Rows are points. Each copy is the shape, with its points in the same order, turned, moved and blurred by noise. Some copies are also mirrored. Which?
(in the rows, 128 means zero)

Shape (6 x 2):
[[136 113]
 [ 73 114]
 [159 128]
 [178 118]
 [ 68  87]
 [ 93 124]]
Copy 1 (6 x 2):
[[129 116]
 [ 84 156]
 [158 114]
 [169  92]
 [ 60 139]
 [103 152]]
Copy 1 is: only turned
Copy 2 (6 x 2):
[[132 148]
 [ 70 147]
 [153 131]
 [175 144]
 [ 64 174]
 [ 89 138]]
Copy 2 is: mirrored
Copy 3 (6 x 2):
[[106 146]
 [117  86]
 [111 175]
 [ 97 191]
 [ 91  74]
 [123 105]]
Copy 3 is: mirrored

Shape (9 x 3):
[[ 99 100 152]
 [109 141  77]
 [175 114  76]
 [123 140 126]
 [133 115  80]
 [122  87 159]
 [113 168 150]
 [132 184  91]
 [ 80  80 157]]
Copy 1 (9 x 3):
[[171  93 126]
 [ 96  99 150]
 [120 123 219]
 [134 122 145]
 [113 101 183]
 [195  94 154]
 [143 143 110]
 [ 91 154 141]
 [189  63 125]]
Copy 1 is: mirrored
Copy 2 (9 x 3):
[[119 106 120]
 [114 191 122]
 [183 192  98]
 [134 153 142]
 [141 180  99]
 [146  98 115]
 [122 141 179]
 [133 205 163]
 [104  87 102]]
Copy 2 is: only turned
Copy 3 (9 x 3):
[[ 82 121 156]
 [ 94 148  75]
 [148 101  73]
 [113 149 122]
 [109 117  79]
 [100 104 163]
 [116 181 144]
 [132 184  82]
 [ 59 111 164]]
Copy 3 is: only turned

Shape (11 x 6):
[[109  39  53 121 101 144]
 [ 83 110  64 121 105 159]
 [140 140 133 134 165 104]
 [114 157 175 135 177 103]
 [112 164 154 155 178 135]
 [235 102  95 142 116 146]
 [129 164 150 134 149 136]
 [140 156 175 116 136 104]
 [164  85 144 158 111 155]
 [ 94 115  72 160  84 115]
 [120 195 169 107 149 124]]
Copy 1 (11 x 6):
[[114  63 173  82 188  64]
 [120  93 193  78 158 130]
 [118 132 103 148 135 145]
 [102 122  97 167 111 180]
 [111 136 137 170 118 178]
 [200 142 120 139 143  51]
 [133 125 128 143 104 169]
 [131 109  88 139  86 158]
 [144  98 150 162 107  77]
 [ 88 125 173  71 127  99]
 [138 118 105 136  87 203]]
Copy 1 is: mirrored
Copy 2 (11 x 6):
[[ 69  66  41 106 111 134]
 [ 65 124  69 135  94 155]
 [117 129 163 115 153 131]
 [123 165 185 105 143 105]
 [116 169 168 146 142 104]
 [173  39 112 158 153 154]
 [135 156 158 136 127 129]
 [150 147 178  96 117 133]
 [152  80 109 135 111  92]
 [ 55  87 119 136  75 144]
 [144 188 176 117 115 148]]
Copy 2 is: mirrored

Shape (15 x 9):
[[130 160  99 118 130 145 170 120  64]
 [126  99 127 103 127 145 178 101 145]
 [122 145 139 127  88  76 147 234 126]
 [129 155 107 164 111 158 158 112 148]
 [129 159 107 124 124 140 150 101 104]
 [123 147 115 164 139 127   7 109 141]
 [136 109 127 107 127 146 128 120 126]
 [175  96 130 105 131 141 140 180 116]
 [119 135  74 107 126 141 163 152 117]
 [125 142 130 112 137 133 143 153 169]
 [135 126 117 110 138 145 183 151 129]
 [158 161  73 113  82 125  61 107 110]
 [140 151 132 122 132 145 131 152 125]
 [144 158 115 109 133 123 145 116 165]
 [136 136 118 181 146  75 175 169 143]]
Copy 1 (15 x 9):
[[ 86  92 147 131 123 122 123 170 107]
 [ 86 100 101 133 156 133 151  90 130]
 [173  84 112  72 128  79 128 180 199]
 [112 114 137 184 125 142 138 133 162]
 [100 121 132 147 112 124 138 148 116]
 [202 194 140 167  64 111  92  84 126]
 [121 115 114 123 122 139 127  94 124]
 [152  59  87  90 116 153 115 112 139]
 [101  94  86 138 128 111 106 152 140]
 [150 120  88 135 159 126 142 128 157]
 [115  84 101 128 155 134 135 134 136]
 [127 163 103 135  28 127 118 134 133]
 [143 116 122 121 130 140 123 141 136]
 [137 128  91 149 133 133 164 132 135]
 [179  55 129 152 136  76 160 149 160]]
Copy 1 is: only turned
Copy 2 (15 x 9):
[[104 130  96 125 149 127 120  71  71]
 [165 119 129 109 140 151 174  94 125]
 [ 94 114  82 141  97 106 178 206  64]
 [139 141 153 164 144 147 136 113  98]
 [125 147 114 132 132 142 120  88  99]
 [128 145  99 178 119 116  46 165 197]
 [149 109 112 120 124 129 135 111 135]
 [167  76  97 108 120 104 141 144  90]
 [124  99  86 141 149 159 152 111  88]
 [136 119 125 118 140 151 151 162 117]
 [139 105 113 117 154 139 165 119  86]
 [124 119  82 168  73 159  59 114 123]
 [126 116 121 121 139 124 121 143 102]
 [149 145 123 115 127 171 129 137 112]
 [156 173  92 158 160 108 171 179  70]]
Copy 2 is: only turned
